Every row gives one point. Before rounding, the points of a table are all equally far from one centre. They may lie mostly on one side of it. Write the centre, to within rounding.
In the rows, zero is written as 128.

Points (9 x 2):
[[127  57]
 [ 81 109]
 [154  88]
 [154  85]
 [148 116]
 [100  59]
 [151 109]
 [106 131]
 [137  62]]
Centre: [116  94]

Points (16 x 9):
[[157  92 112 122  82 136 171 129 105]
 [173 149 117  93 102 149 102  83 112]
 [170 162 111  93  97 122 137 102  43]
 [169 135 170  94  65 123 154 120  84]
 [ 99 146 157 132  75 111 102 152  29]
 [ 94 127  97 137 128 162 175 115 119]
 [163 129 156  95  57 121 101 130  57]
 [201 161 106  82 141 151 129 129  67]
 [144 134 158 112  62 162  95 156  44]
 [165 143 164 104  85 188 148 130  51]
 [136 101 140 128 118 203 159  91  75]
 [171 135 145  89  76 115 164 113  63]
 [ 94 107 220  73 136 175 115 147  75]
 [142 114 178 126  78 130  65 117 111]
 [124 113 101 140 154 195  98 132 130]
 [158 122 130  38 121 109 158 107  93]]
Centre: [126 125 147 111 141 134 121 137  81]

Points (27 x 20):
[[102 115  91  83 102 165  99 198 105  69  89 113 128 116 118  98 171 157
  148 176]
 [159 122 103 101 103 139 146 201  98 100  95 109 113 144  99 121 169  97
  181 109]
 [162 151 101 107 125  85 105 158 134  88 157 146 110  99 116  78 132 186
  153 139]
 [142 124 128  71 129 161  88 227 128 128 116  70 104 112  90 116 164 111
  155 164]
 [160 123 105 146 117 123  93 145 186 144 101 155 101  95  99  54 179 131
  163 187]
 [ 94 122  87  76 121 161  55 190 102 103  55 117 127 133  84  78 133 166
  117 156]
 [197 114  86  74 122 197  93 187 158 116  56 128 137 121  99  30  95 142
  155 194]
 [152  78 112 101 139 149  73 172 134 185 100 171 100 117  71  73 110 101
  152 102]
 [198 155 122  81 143  90  84 205 120 115 128  92 114 129 112  86 121 178
  145 183]
 [226 124  82 153 175 160  89 152 126 137  52 134  77 103  53  83 148 171
  132 139]
 [188 145 105 149 158 139  83 187 127 106  84 143  88 121 155 101 134 179
  175 179]
 [195 106 123 106 127 143  83 227 150  68  85 111 123 146 110  98 153 154
  145 165]
 [178 119  96  79 112 144  98 230  95 121  94 150 126 139  80  58 159 139
  153 197]
 [146 140  93 127 127 132  99 162 122  75  32  96  82 125 143 113 148 177
  156 153]
 [136 100 120 109 149 126 114 209 129 111 129 126 135  75 151  98 140 161
  153 186]
 [233 103 101 102  80 148 123 163 170 149  66 124 144 109 115  71 141 162
  196 202]
 [176 132 158 136 128 156 123 185 139 105  85 111  78 142 118 131 135  91
  123 125]
 [160 152 134 110 139 106 157 192 117 142  68 120 166 103  98  95 135 177
  175 207]
 [195 151  72  84 134 126 112 232 140 123  76 108 144 114 141  87 147 159
  121 138]
 [183 131 126 116  87 159  92 191 176  88  43 101 125 129 127 114 122 163
  168 178]
 [120 153 124 102 110 130  99 134 106 109 122  96  98  72 128 127 142 153
  216 157]
 [137 151  46  75 123 113  85 144  97  85 119 104 130 136  79 109 106 180
  173 187]
 [197 112 120 101 195 146 129 202 100 111  60 124 157 123 130 119 178 177
  142 186]
 [184  92 114  70 113 124 118 178 129 105  69 173 111 106 158 129 176 119
  132 157]
 [150 169  93  85 125 121 147 208 138 129 100 110 118 146 125  99 106 181
  114 177]
 [147 105 121 138 148 159 108 209 111  88  63 105 122 108 150  67 135 156
  182 160]
 [176 156 160  68 153 175 106 198 108 130 103 115  77 104  95 141 191 153
  144 135]]
Centre: [173 119 110  94 134 161 106 128 120 138  95 115 134 123 100  97 138 150
 145 148]

Points (31 x 24):
[[195 117 171 115  97 127 104 190 141 118 129 138 195  98 106  94 100 111
   93 159 158 109 102  81]
 [158  85 158  95  93 138 105 169 149 128  97 139 236 121 109 172  78 140
  124 140 137 150 104  63]
 [116 113 186  65  96 117  93 145 145  81 127 182 191  75 103 132 146 137
  130 127 128 176 104  97]
 [161  79 138 131  97 125  99 141 174  81 135 178 187  64  60 141  82 104
  100 123  81 159 129  59]
 [146  96 142  94 156  70 150 179 153 131 160 124 210 120 123 126 112  99
  135 125 100 145 150  77]
 [165  88 174 126  76 120  98 153 122  97 140 161 162  95 122 124 107 138
  102 109  97 169 134  31]
 [183  92 178 104 101 116 162 134 110 124 172 119 159  81 105 142  65 111
   79 131  86 145  70  64]
 [139 100 110 100 115 149 148 130 140  66 152 170 222  77  63  84  68 107
  123 126  66 164 105  82]
 [128 110 177 105 110  95 134 187 177 116 170 182 216 108 137 167 109  98
  125  99 100 144  88 116]
 [177 165 177 140 124 162  82 180 117  75 123 100 214  78  78 138 121 129
   72 139 123 191  82 118]
 [141  81 212 114 121 157 125 134 158 114 133 167 216 111 133 163  83  89
   77 175 108 119 110 113]
 [160 133 177 151 124 106 165  98 100  89 157 142 207  66 159 131  60 143
  110 101 125 131 133  89]
 [108  79 145 129 103 114 100 154 104 111 199 142 224 144  93 136 102 129
   49 143 125 139 114  68]
 [181  78 163 116 142 112 137 165 112 103 140 160 195 107  94 121 151 111
   64 147  94 150  78  60]
 [170  86 176 121 139 122 121 191 153 135 147 144 215 121 126  71 103  78
   93 117 117 196  94 111]
 [126  81 142 117 114 114 116 168 168 109 149 129 213 118 140 108 108 125
   78 128 139 132  46  72]
 [154  98 165 122 133 139 113 149 159 115 152 174 224 103 156 192  66 110
  111 152 148 142  96  76]
 [157 102 139 140 113 105 101 150 120 118 157 197 168  84  82 110  58 118
   59 134  87 154 119  79]
 [184 114 135 153 123 127 103 158 158  86 146 155 173 151  99 124  87 116
   85 167  68 111  94  84]
 [153  84 133 146 103 154 124 138 132  88 107 177 205 121  98 143  54  86
  102 142 105 144  46  70]
 [194 119 154 110 109 147 107 113 150 141 161 128 216  73 141 154  55 119
   68 115  86 173 156 102]
 [194 115 185 110 135 144 139 192 140 114 158 155 191  86  63 123 104 122
   55 157 113 153  93  94]
 [133  75 128 189 107 112 148 158 124 118 173 170 244 118 129 138 111 111
  142  88 106 131 141  66]
 [164  68 152 155 121 108 115 124 155  46 153 134 199 103  65  79  80 127
  105 160 162 165 136  87]
 [126  71 157 112 105 100  95 197 160 114 168 142 192  80 119  93  80 114
  102 112 125 158  90  64]
 [157  76 172 106 100 102  88 190 176  85 152 114 241 123  78 130 116 148
  100  99 110 159 112  97]
 [115  86 146 122  97 171 134 174 197 119  99 157 161 108  81 134 105 144
  126 123 103 175 121  74]
 [144 101 120  84 152 156 108 144 100 123 178 138 204  83 148 141 122  94
  118  83  59 174  49 108]
 [168 105 125 111 131 163  97 143 136 140 127 153 151  82  97 160 105  67
  155 191 150 140 123  77]
 [173  62 169 103 140 105 127 163 132 109 142 150 191 110  78 169  66 107
  122 130 146 183  83  56]
 [ 88 117 143 151 138 107 110 148 138 115 129 151 228 106 127 138  53  67
  106  76 147 142 101 110]]
Centre: [144  96 134 136 112 143 127 143 116 100 152 123 187  97 106 141 109 115
 120 129 118 156 117 137]

Points (27 x 24):
[[113  68 199 134 111 110 136  56  98 118 202 115 137 148 148 113 118 173
  113 200 100 132 157 137]
 [ 87  93 153 185 192  98 149  92  92 109 167 129  94 155 202  81 143 184
  133 151 104 133 162 138]
 [106  39 186 112 174 146 109  95  98  97 187 126 136 137  87  85 116 148
  128 173 131 181  95 101]
 [122  88 170  99 140  83  96  68  96  98 175 115 129 161 113  68 101 144
  115 166  75 183 141 142]
 [103  83 194 128 141 125 112  48 124 101 204 116 159 174 148 156 131 140
   98 134 113 176 172 155]
 [113 114 166 159 126 105  76 101 135 105 186  92 164 102 117 103  68 109
  110 160 156 166 169 145]
 [112  99 181 171 163  71 141 101  78  86 212 121 169 156  95 120  85 132
   56 205 111 134 160 112]
 [ 88  35 163 141 136 137 101  54 135 106 210 166 180 136 103 141 126 151
  122 162 111 140 158 170]
 [ 78 103 155 144 127 101 124  87  58  99 118 135 158 189 148 119  73 104
  131 201 118 128 147 149]
 [132 109 177 185 158  79 133  65  68  99 163 130 159 205 118 124  86 148
   79 208 178 117 103 111]
 [118 106 197 194 156  76 161  74  94 115 146 122 148 150 126 146 117  41
   88 146 118 142 149 126]
 [ 98 100 161 145 134 110 159  94 136  57 185  71 148 142 153 106 121 115
  103 183 109 170 183 135]
 [128  68 154 190 149 152 184  66  77 106 219 165 145 176 152 118 116 142
  148 140  93 115 176 143]
 [133  65 154 153  95 122 154  74  98  86 142  95 197 189 169 130 120 112
   72 188 140 186 134 118]
 [114  38 156 126 200 132 115  94 160 164 143 104 167 138 116  87 103 131
  117 164 140 141 179 127]
 [141  69 171 157 160 115 122  80  58 141 193 124 187 177 178 153 100 144
  125 159 114 172 115 176]
 [125  69 157 221 119  94 108  73  67  92 182 110 122 171 165  85 110 157
  130 142 117 169 173 158]
 [ 71 134 153 137 156 101 154 110  76  94 193 105 173 145 151  77 106 128
  132 171  94 134 164 155]
 [100  74 166 144 146 114 159  32  89  70 177 124 150 165 124 101 153  98
  123 116 123 135 159 106]
 [130  51 159 166 173 126 151  99  94 113 143 100 165 151 168 171  61 102
   97 196  96 161 155 142]
 [113 103 167 126 159 172  95 107 119 102 220 119 190 190 136 131 109 188
  116 191 133 138  80 136]
 [119  86 132 147 120  85 121  93 153  93 200 119 140 114 210 121 112 137
  101 154 137 145 117 137]
 [ 46  80 146 112 181 181 116  77 101  99 193 162 131 167 166 147 151 104
   89 173  96 159 135  97]
 [134  73 157 198 153 124 131  82  83 114 208  75 171 139 151  93  94 154
  161 196 106 116 112 134]
 [117 104 176 144 151 127 168 107  78 136 183  80 155 155 129  73 108 116
  175 159 123 171 111 137]
 [111  74 142 118 136 163 120  70  63  95 175 137 174 167 140  83  48 138
  118 155 113 166 134 156]
 [147 102 190 176  83  67 167 118  83 144 119 108 171 144 123 138 129 131
  104 135 110 164 133 137]]
Centre: [132 120 122 189 157 145 121  92 115 126 149 152 145 149 116 116 139 140
  95 172 111 161 129 122]

Points (31 x 24):
[[157  89 194  86 124 111 128 147 101 127 115 168 158 123 199 135  85 101
   99 155 152 123  94  92]
 [176 102 141  86 130  99 125 136 111 166 135 173 163 143 157 102  36  71
  141 165 167 118 110  89]
 [174  79 179 101 127 138 102 127 121 107 107 178 173 141 158 115  85  90
  146 170 175 106 115  99]
 [163  70 133  94 120 109 101 173 123 143  99 154 168 134 156 142  42 107
  158 138 194 115 123  89]
 [147  82 145 116  99 118 121 143 132 134  80 202 168 128 165 135  65 120
  137 150 219 123 111 113]
 [128 101 162 134 152 114 113 166 111 133 107 198 152 114 141 135  74 103
  138 158 196  95 114  80]
 [190 103 137 136 132  89 137 128 120 142 136 179 159 125 155 145  78  92
  140 143 207  96  95 123]
 [159  62 117 109 116 152  98 129  98 108 129 165 162 131 125 128  46 111
  129 119 191  93  96  82]
 [160 116 135 116 124 131  93 124 116 178  84 190 173 131 179 149  47 151
  113 147 171 116 124 110]
 [139  96 158 108 110  79 121 145  81 123 117 196 171 125 195 108  80  91
  124 137 188  91 117  94]
 [157  99 154  92 117 144 135 140  94 125  76 199 171 120 176 121  44 113
  135 144 192 121 123  92]
 [150  89 155  97 121 132 112 144 111 174 146 197 160 115 144 146  83 133
  108 152 183 110 136  69]
 [106 116 143 151 169 137 121 105 107 130 104 159 136 154 187 108  67 105
  138 172 178 116 123 102]
 [177  82 136  93 125 135 129 169 105 140 131 208 175 109 168 134  62 132
  139 179 163  89 114 100]
 [136  81 139 112 109 158 104 122  88 121 101 166 131 119 166 148  22  85
  125 141 171 128  97 105]
 [145 116 174 116 134 124 144 163 138  95 110 197 171 123 160 160 128  75
  100 104 168 138 136  96]
 [111  83 130 130 167 123 111 129 115 127 114 236 162 111 184 139  74 106
  127 139 190 123 149 117]
 [142 123 154 137 118 109 122 128 116 178 102 185 179 118 159 150  64 136
  111 163 168  94  89  91]
 [143 106 142 120 144 151 123 123  96 114 100 175 188 137 161 143  23  91
  131 163 211 105 141 117]
 [139  90 114 111 127 117 132 151 121 115 129 191 145 110 206 162  59 131
  153 167 197 114  86 121]
 [131  61 114 113  94 143 129 157 110 141 122 183 173 146 146 157   7 124
  124 165 188 100 116 115]
 [166  57 142 126  85 118 136 154  89 136 120 196 138 129 154 120  63 130
   99 129 199 144 145 103]
 [152  87 166 120 189 133 125 136 100 137  73 143 184 122 150 128  70 117
  135 118 180 139 143 105]
 [138  60 111 134 133 143 107 116 129 122 119 190 143 120 158 107  45  91
  111 128 187 101 153 103]
 [161  94 142 134 106 138  88 149 140 135  89 123 157 147 142 115  30 134
  108 156 160 112 114  91]
 [161 105 138 102  52 107 137 104  92 136  96 184 165  87 148 142  58 128
  140 173 173 143 112 100]
 [159  71 142 120 104 111 104 151 102 109 113 204 168 100 150 118  43 113
  131 150 157 121 143  57]
 [142 105 159 139 125 131 107 119 109 143 121 162 163 149 186 125  98 116
  136 158 180  96  91  88]
 [150 114 125  93 182 155 148 146 115 141 108 177 142 131 172 131  27 110
  116 180 183 127 132 102]
 [147  80 160 121 144 139 108 117 112 161 105 181 151 108 169 147  54 108
  124 136 162 108  78 117]
 [145  87 151 136 123 129  98 170  87 139 132 197 194  95 160 118  56  89
  128 147 170 104 110 135]]
Centre: [121 118 120  95 125 101 134 132 112 104 129 164 161 142 126 134  76 129
 121 137 134 133 132 139]

Points (30 x 24):
[[138 100 101 117 137 137 129 196 159 109 122 170  65 182 170 154  81 151
  214 137 118  79 170  99]
 [165 113 163 107 165 130 134 131 165 112 155 125  95 128 166 192 108 148
  242 147 154  34 144  97]
 [166 125 115 109 155 108 101 149 154  99 126 182  63 161 216 124 148 145
  208 136 183  92 139 108]
 [148 121 139 111 186  89 136 184 188  98 174 168 114 135 191 159 151 144
  189 128 156 111 143  56]
 [148 145 112 129 161 132 109 191 165 108 156 170 111 152 200 124  84 170
  188 136 149  77 192 131]
 [178 165 121  96 160 112 103 137 176 114 108 140  90 136 180 148 137 147
  234 149 156  94 116 117]
 [186 130 122  82 125 127 107 199 160  92 129 156 100 147 121 133 118 157
  178 132 127  53 158 118]
 [118 120  93 104 164 119 111 194 163 133 126 176  74 148 166 139 139 162
  191  94 155 107 133  59]
 [153 169 118 145 190 110 140 161 166 129 140 179 107 145 198 146 103 164
  192 118 157  69 160  92]
 [135 143 132 129 147 113 136 141 148  79 133 178  50 182 162 151 128 153
  237 142 168  95 143 101]
 [140  97 115 110 189 130 129 155 172 139 114 157  82 143 199 159 126 114
  249 166 142  94 167  76]
 [148 106 121 145 184 140 117 170 160  80 171 167  96 152 163 123  97 148
  240  97 155  62 124 108]
 [119 123 133  93 158 135 126 191 208  83 139 160  92 178 154 141 133 174
  142 121 130  80 105 108]
 [144 161 133 109 198 127 106 172 155  88 137 169  86 155 153 144  92 149
  190 139 129  91 174 120]
 [153 119 109  97 186 131  75 173 175  91 114 133 130 150 186 150  89 137
  211 165 154  83 146 116]
 [158 130 124 130 163 121 143 136 144 106 147 145  83 173 199 100  92 178
  240 127 158  86 134 130]
 [151 133 129  72 147 106 159 162 204 140 104 180  88 141 186 125 155 170
  189 153 135  78 120  94]
 [150 122  51 151 151 109 177 158 188 120 119 158  97 146 175 126 136 123
  223 128 150  91 155 124]
 [150 144 101 117 203 109 126 178 179  94 140 166  96 159 181 125 120 149
  199 140 154  58 147  96]
 [136 147 104 115 183 109 108 159 182 116 123 170 106 122 184  98 109 154
  221 152 150  76 161  84]
 [160 124 110 126 162 167 161 158 151 115 136 192  55 105 162 106 119 146
  234 140 157  86 140 103]
 [112 149  95 134 198 111 111 188 140 123 116 126  76 190 135 146 110 112
  184 143 155  95 126 105]
 [135 132  54 100 168 119 151 161 179 118 134 123 123 152 191 132 126 159
  193 157 151  59 130  89]
 [142 110 136  93 193 157 129 166 156 133 105 147  62 147 191 136 144 158
  212 115 159  54 141 101]
 [ 83 130 132  97 181 120 114 140 176 112 124 155 107 168 141 121 131 184
  218 106 146 115 164 104]
 [154 185 147 106 157 106 143 149 165  97 149 182  91 158 179 150 102 140
  214 175 144  76 154 126]
 [ 96 132 138  79 158 130 119 182 141 120 127 153  95 166 190 114 128 153
  241 113 154  72 149  88]
 [136 140 118  76 156 130 135 145 157  99 109 167 121 196 157 176 101 161
  227 142 166  76 126 113]
 [158 148 117 114 158 143  81 162 162 140 114 141  66 107 170 162  98 148
  185 134 148  82 185  95]
 [161 153 132 108 181 136 149 186 138 108 124 182  80 148 186 166 130 145
  212 167 169  87 107  82]]
Centre: [128  99 141 133 132 131 132 147 151 138 146 150 120 139 154 139 128 125
 175 146 150  97 130 120]

Points (29 x 24):
[[ 81  86 161 177 159 146 159 155  98  69 125  76 107 171 105 158 111 212
  149 152 179 120 167 140]
 [146 137 197 191 127 103 166 142 113 120 158  76  81 158 187 132 104 175
  140 102 176 130 168 145]
 [ 83 119 164 222 105 188 181 133 136 134 105  67 124 183 114 150  70 149
  114 149 170  74 137  86]
 [ 75 126 141 175  67 140 181 159 128 127 168 101 134 139 173 147  95 183
  119 122 188  99 122  86]
 [ 60 110 201 167  84 152 171 140 127 119 130 106 152 113 121 197 114 168
  160 139 204 103 155  99]
 [ 43 129 152 149 108 157 176 158 113 129 133  84 157 193  90 127 120 192
  168 146 139  59 164 113]
 [149 106 198 172 130 122 152 193 151 115  75  71 136 156 135 170 166 135
  138 140 178 101 153 112]
 [118 149 180 191 104 154 161 106 131 107  72  71 162 190 141 113  79 187
  164 123 154  90 199  83]
 [ 83 110 158 155 117  97 165 120 116 122  72 128 173 143  83 114 131 185
  150  83 199 108 119 118]
 [ 66 143 149 202  93 128 164  94 129  98  94  81 152 193 148 165 105 194
  110 131 172  80 120 132]
 [ 78 161 183 150 134 154 160 180 132 125 137 125 124 144 122 120 105 222
  132 142 174 119 142  74]
 [ 95 127 152 180 125 143 187 116 136 122 120 131 136 187 108 190  83 163
  144 131 226 144 157 155]
 [116 149 179 204 132 193 161 154 103  90 121  90 129 178 125 158 102 150
  150 159 220  92 209 126]
 [119  58 100 198 120 116 120 153 110 134  83 104 105 160 147 211 141 148
  137 112 149  73 133  89]
 [113 100 164 170 112 131 183 128 104 152 152  95 171 155 148 170 122 166
   91 135 191 108 111  66]
 [ 72 147 202 169 135 199 172 117 136 103 129 119 164 181 133 183 125 165
  133 161 116 112 165  94]
 [152 130 162 169 137 101 186 112 146  90 144 107 158 194  91 172  99 187
   82 115 149  73 148 158]
 [ 48 101 183 202 106 113 111 154 199 115 159  90 102 161 139 120 105 139
  142 137 143 101 131  97]
 [102 108 179 208 135 141 194 133 154 131 148  89 151 169 162 166  66 166
  100 117 184 103 140 162]
 [104 139 159 166 126 111 161 164 100 138 127  82  77 168 162 162  44 157
  122 104 234  73 134 132]
 [ 87 104 158 162 129 110 211  86  78 113 164  93 148 171 160  94  73 175
  112 139 175  69 153  97]
 [ 51 149 178 213 115 155 190 128 136 141  87 102 156 187 122 158 107 159
  124 165 161  87 142 107]
 [104 104 188 189 138 148 171 124 178 107 117 148 154 189 146 169 118 165
  144 123 205 104 140 116]
 [100 107 164 177  92 120 189 130 156 131 118  64 126 190 120 165 127 189
   87 174 172  87 155 135]
 [ 68 148 137 194 144  66 192 164 113 152 133  62 134 163 141 148 103 149
  119 128 164 100 124 161]
 [ 76 129 146 153 118 130 137 133 138 107 128  40 158 177 139 166 103 180
  139 175 192 137 128  81]
 [ 95 130 146 183 108 114 182 150 114 111 132  75 160 192  91 147 146 156
  106 140 190 125 136  83]
 [ 72 115 140 208 124 128 186 160 157  85 165 135 148 140 134 135 101 174
  148 174 163 123 131 100]
 [111 107 168 165  50  90 192 163 135 104 119 117 119 169 128 154  94 155
   87 148 210 110 142 111]]
Centre: [112 122 146 142 125 132 120 124 110 119 116 117 126 135 129 134  91 123
 125 138 141  91 163 131]
